Every row gives one point. Any point is a mix of the corners, with weights that add up to 1. It lies inside the corners' shape when no weight is negative. Is each point inside? If not, which corners have a negative weight?
(in the rows, 128 means zero)

Corners:
(1): [188 148]
(2): [ 91 139]
(3): [120  78]
Points:
[161 128] => inside
[ 96 136] => inside
[181 116] => outside (2)
[121 110] => inside

Corners:
(1): [ 87 113 121]
(2): [147 152 108]
(3): [ 54 144 163]
(4): [143  58 168]
Points:
[ 91 115 125] => inside
[ 75 154 136] => outside (4)
[115 136 124] => inside
[103 125 125] => inside

Corners:
(1): [166 133 175 110  74 109]
(2): [150  43 112 156  87 111]
(3): [130 141 129 131  93  96]
(4): [111 159 190 124 132 112]
(5): [ 46 144 142  35 192 147]
(6): [148 129 130 119 111 165]
(7): [175  69 102 137 118  83]
Points:
[104 107 126 112 145  96] => outside (1, 6)
[127 116 120 124 127 139] => outside (1)
[144 129 150  96 127 116] => outside (2, 3)
[167 106 156 153 100  99] => outside (3, 5)
[ 84 133 162  93 136 111] => outside (6, 7)
[ 99  99 121  92 126 145] => outside (4, 7)

Corners:
(1): [ 40  79 145  87  76  90 138 156]
(2): [140 109  86 102 143 127 128 110]
(3): [144  73 156 180 170 130 101  71]
(4): [110  78 161 185 161 159 141 120]
(5): [ 61 196 124 197 146 118 139  92]
(6): [150 206 154  29 158 149 134 119]
(7): [130 116 100 175 162  82 152 122]
(8): [137 139 101  98 166 125  32 187]
(9): [146 133 108 158  85 116 140 110]
Points:
[ 91 104 126 156 171 107  85 155] => outside (2, 6, 9)
[145 188 111 129 163 127 109 103] => outside (1, 4)
[130 117 125 143 137 125 108 125] => inside
[115 115 112 114 127 118 125 125] => inside
[103 112 124 121 129 108 135 130] => inside
[136 128 110 141 112 119 130 116] => inside
[133 120 113 141 127 122 128 109] => inside

Corners:
(1): [166 148 148 133 103  92 130 154 118]
(2): [131  94 142 189 142  62 123  58 100]
(3): [137 115 108 145 134 117 168  77 135]
(4): [134 168  79  72 170 113 125 118 114]
(5): [ 97 114 161 102  78  73 160 191 165]
(6): [ 77 121 168  70  91 162 169 194 111]
(7): [ 88 140 100 178 151 120 121  85 158]
(8): [136  71 128 168  71  72 147 142  98]
(9): [105  88 113  72 158 164 111 127 132]
(10): [129  78 102  54  73 158 115 108  77]
Points:
[121 105 129 137 122 104 131 100 109] => inside
[120 120 127 119 131 113 133 110 125] => outside (8)
[107 150 146 168 143 110 159 126 122] => outside (5, 9, 10)
[143 139 109 122 136 111 133 105 107] => outside (5, 9)

Corners:
(1): [174 131 132 191 135 167  87 108  92 173 117 154]
(2): [105 129 131 174 114 197  86  97 115 117  81 137]
(3): [111 122  82 167  88 130 110 107  92 161 114 100]
(4): [148 105 101 147 192 108 175 151 100  93  59 241]
(5): [146 116 164 122 153 104 102 116 146 195 122  79]
(6): [131 118 142 175 172  77 220  79  61 100 117 204]
(7): [116  62 124 181  62 124 120  46 205 175 211 142]
(8): [141 157  70 124 171 115 125  90  94  91 124 131]
(9): [ 84  72 119 142 112 161 124  99 181 136 240 164]
(10): [183 133 122  67  91 125 123  79 117 154 127  81]
(11): [141 175 127 174 124 149 137 120 133 143  97 171]
(12): [147 125 105 136 134 150 167  84 129 154 116 102]
(13): [193 112 171 179 107 132 110 143 145 144 123 104]
Points:
[154 134 114 129 153 105 148  93 111 161 104 115] => outside (2, 9, 13)
[138 114 131 155 126 135 143 104 126 147 123 145] => outside (8)
[132 118 144 169 100 112 144 104 114 143  95 151] => outside (1, 8, 9, 12)
[127 118 112 154 131 130 141  92 111 136 124 152] => outside (13)
[136 121 131 146 121 136 113  95 129 155 128 113] => outside (4)
[140 125 134 143 139 126 138 107 130 131 116 142] => outside (1, 3)
[128 132 123 125 120 145 132  97 125 134 131 105] => outside (1, 4, 7)
[139 117 125 168 110 127 116  94 129 150 124 142] => outside (9, 12)

Corners:
(1): [134 129 167 114 160 169 123  94 172 132  62 108 120 139]
(2): [102 106  82 118 101 117 193 152 131 119 102  80 117 127]
(3): [147 151 105  98 111 171 212 164  74  93  71 178 167 172]
(4): [112 144 145  73 174  95 108 147 113 186 150  66 117 142]
(5): [162  71 121  95  89 181  77 121 109 144  33  84  89 153]
(6): [158 155  88 137 103  90 138 176 174 132  82 118 169  79]
(7): [166 202 103 220  84 128 220 114 101  82 133 117  79  88]
(8): [ 87 171 141 108 136  98 169  91 128 187 129 117 133  77]
(9): [163 107  76 106 132 144 118 141 108  78 123 146 159 162]
(10): [120 111 122 156 148  75 165 171 116  64 142 108 123 101]
(11): [132 156  94 194 162 160 143 180 119 111 137 172 111 126]
(12): [192  88 114  79 171 111  87 152 174 112 148 125 136  78]
(13): [151 100 128 180 109 107 145 136  80 191 159 143 122 144]
(14): [129 110 146  88 136 101  98  94 181 156 148 128  84 132]
(15): [154 140 145 110 182 122 164  95 126 120  71 147 121 141]
Points:
[136 140 122 123 142 113 153 134 134 128 126 129 129 112] => outside (5)
[144 137 112 127 137 104 148 144 135 129 138 130 127 112] => outside (1, 5)
[133 136 119 132 132 127 151 136 119 124 108 127 124 133] => outside (12)
[143 144 132 130 141 123 145 126 131 140 110 132 121 114] => outside (2, 9)

Corners:
(1): [109 126 113 126 175 158 149 104 128 141 140 149 133 113 140 114 129 145
 132 122]
(2): [ 82 127 133 117  89 146 159 118 249 147 121 125 123 147 196 124 143 138
 107 121]
(3): [187 125 141 128 208 143 140 130 141 127 139  99 128 139 118 123 134 105
 113 125]
(4): [ 95 116 138 198  96 131 135 104 131 138 134 123 119 127 111 103 138 154
 121 109]
(5): [114 113 137 123 148 142  92 118 122 100 141 133 106 147 158 119 120 133
 141 111]
(6): [122 123 107 163  78 127  97 113 139 133 122 112 109 115 114  98 105 158
 120 132]
(7): [140 128 151 130 118 138 157 120 113  98 125 126 108 112 113 164 108 127
 111 141]
(8): [ 88 133 136 125 101 109 152 153 141  82 127 135 103 172 136  94 136 134
 128 117]
(9): [153 110 152 124 129 144 131 145 122 144  80 129 146 168 162 109 121 112
 121 137]
(10): [ 89 127 151 136  87 139 136  90 121 107 137 167 172 112 127  97 128 124
 148 110]
(11): [143 112 156 142 168 141 152 122 132 134  69 126  99 125 112  98 180 148
 161 131]
(12): [105 129 107 127 115 155 142 144 142 143 141 138 103 111 187  95 170 114
 143 181]
(13): [ 98 161 136 177 139 158 127 112 133 124  85 128 128 112 137 109 155 114
 132 108]
(14): [ 91 125 101 121  89 109 138  96 126 127 141 113 120 123 163 144 131 126
 127 115]
(15): [104  94 149 133 108 126 101 165 120 135 139 124 118 119 132 132 100 126
 123 126]
(16): [ 90 123 116 132  86 156 142 101 142 142 128 147 124 127 126 115 155 127
 118 118]
(17): [151 125 126 135 234 158  70 123 101 150 138 118 189 145 126  90 141 111
 154 184]
(18): [129  86 147 130 121 123 136 188 162  71 136  99 132 169 149 145 115 112
 140  98]
(19): [140 103 152 135  78 110 142 184 122 108 105 204  91 131 104 131 131 129
 160 148]
(20): [ 98 127 133 150  81 141 145 117 116 130 128 133 113 127 126 110 113 110
 152 122]
(21): [130 158 129 128  95 147 160 117 127 135 134 125 130 106 130 143 127 152
 124 118]
Points:
[106 120 137 146 102 135 127 126 137 123 123 132 122 132 138 115 131 132
 133 125] => outside (1, 3)
[118 126 132 139 127 139 136 126 134 123 123 134 121 130 132 116 133 128
 131 125] => inside
[122 124 142 140 131 143 134 126 126 130 110 140 119 123 129 109 137 136
 141 137] => outside (3, 14, 16, 18)
[110 123 129 137 119 142 136 122 134 129 127 135 124 131 135 113 138 129
 129 128] => inside
[121 125 138 141 129 140 132 132 134 123 119 136 124 133 131 112 136 129
 135 132] => outside (14)
[111 122 135 136 123 136 118 132 135 120 122 119 131 139 154 111 133 131
 131 132] => outside (1, 3, 16, 19, 20)
[114 120 136 139 118 138 126 122 134 122 126 132 121 135 140 115 128 131
 133 123] => inside
[130 115 137 139 139 134 134 135 138 126 117 121 123 142 128 119 132 126
 128 127] => outside (5, 10, 12, 21)

Corners:
(1): [128 138 125 125 105 139 124 108 184 133 119 118 106 143 158 144 120 134
 104 139]
(2): [164 160 120 119 127 155 102 152 120 118 120 118 118 102 166 137 125 139
  83 101]
(3): [151 124 118 120 151  97 130 118 145 146 110 143 102 113 125  89 112 134
 130 113]
(4): [137 118 150 102 111 142 122 185 119  77 170 100  93 151 132 121 132 136
  71 123]
(5): [133 159 130 144 134 169 138  92 124  84 110 122 130 141  91  50 133 126
 193 109]
(6): [147 110 151 120 125 124 120 190 125 130 121 100  98 183 159 140 121 127
  79 138]
(7): [152 114 105 102 119 157  74 104 150 153 106 129 131 112 121 137 123 156
 132 140]
(8): [160 114 121 112 144 157 101 119 121 137 102 137 126 101 192 100 138 130
  99 115]
(9): [146 132 142 122 120 131 101 101 150 137 112 144 113 124 119 135 129  93
 151 115]
(10): [146 120 135 132 137 134 138 117 139 134 126  99 104 152  95  82 120 118
 106 109]
(11): [142 134 165 134 115   7  88 124 116 146 135  95  89 117 136 140 120 105
  84 149]
(12): [138 117 119 127 112 119 127 103 124 112 125 152  95 141 115 131 110 144
 107 113]
(13): [147 115 157 125 116 152 118 134 135 133 125 135 120 125 138 121  98 134
 103 116]
(14): [ 77 216 129 144 134 136 114 122 118 125 128 123 139 124 121 103 116 104
 109 112]
(15): [117 109 132 147 122 117 149 105 142 143 132 117 157 135  82 117 144 139
 106 152]
(16): [149 138 126 100 119 132 125 123 122 120 116 112 116 115 126 131 114 113
  99 150]
(17): [ 74 103 101 134 113 126 136 101 125 140 108 107 181 125  93 116 128 135
 142 133]
(18): [116 128 123 131 115 146  84 112 176  99 101 117 135 115  84 134 104 116
 119 141]
(19): [146 139 114 117 178 159  93 117 119 143 124 105 147 111 162 119 113 126
 119 116]
(20): [138 123 196 114 147 149 117 123 138 128 115 107 109 141 120 125 140 120
  90 116]
(21): [102 108 131 148 110 135 130 113 126 132 123 109  97 127 100 108 120 124
 117 129]
Points:
[127 131 131 127 120 143 119 120 142 121 117 122 123 130 115 117 122 126
 116 125] => outside (11, 19)
[129 123 133 122 130 147 116 129 134 131 118 115 130 124 120 121 123 126
 106 128] => outside (1, 5, 11, 12)
[150 116 124 121 115 124 124 109 134 137 119 127 117 114 123 105 124 134
 127 128] => outside (6, 12, 14, 18, 19, 20)
[130 130 126 126 118 120 113 123 128 124 119 122 115 124 119 115 116 122
 118 125] => outside (1, 15, 19, 20)
[141 121 129 121 127 129 116 111 135 125 120 118 118 121 123 114 128 128
 116 127] => outside (6, 13, 14)
[139 115 137 116 116 135 108 128 146 122 121 111 108 134 125 140 114 126
  98 131] => outside (3, 5, 8, 14, 15)
[134 128 122 116 120 116  96 132 133 130 124 121 131 118 125 145 110 130
 103 136] => outside (1, 5, 8, 10, 20, 21)
[136 132 122 122 128 129 114 119 128 134 125 114 124 117 135 108 124 132
 110 127] => outside (6, 9, 12, 18, 20)
[153 113 118 114 133 160 121 109 138 149 102 139 144 123 152 126 129 148
 127 128] => outside (4, 10, 11, 14, 18, 21)
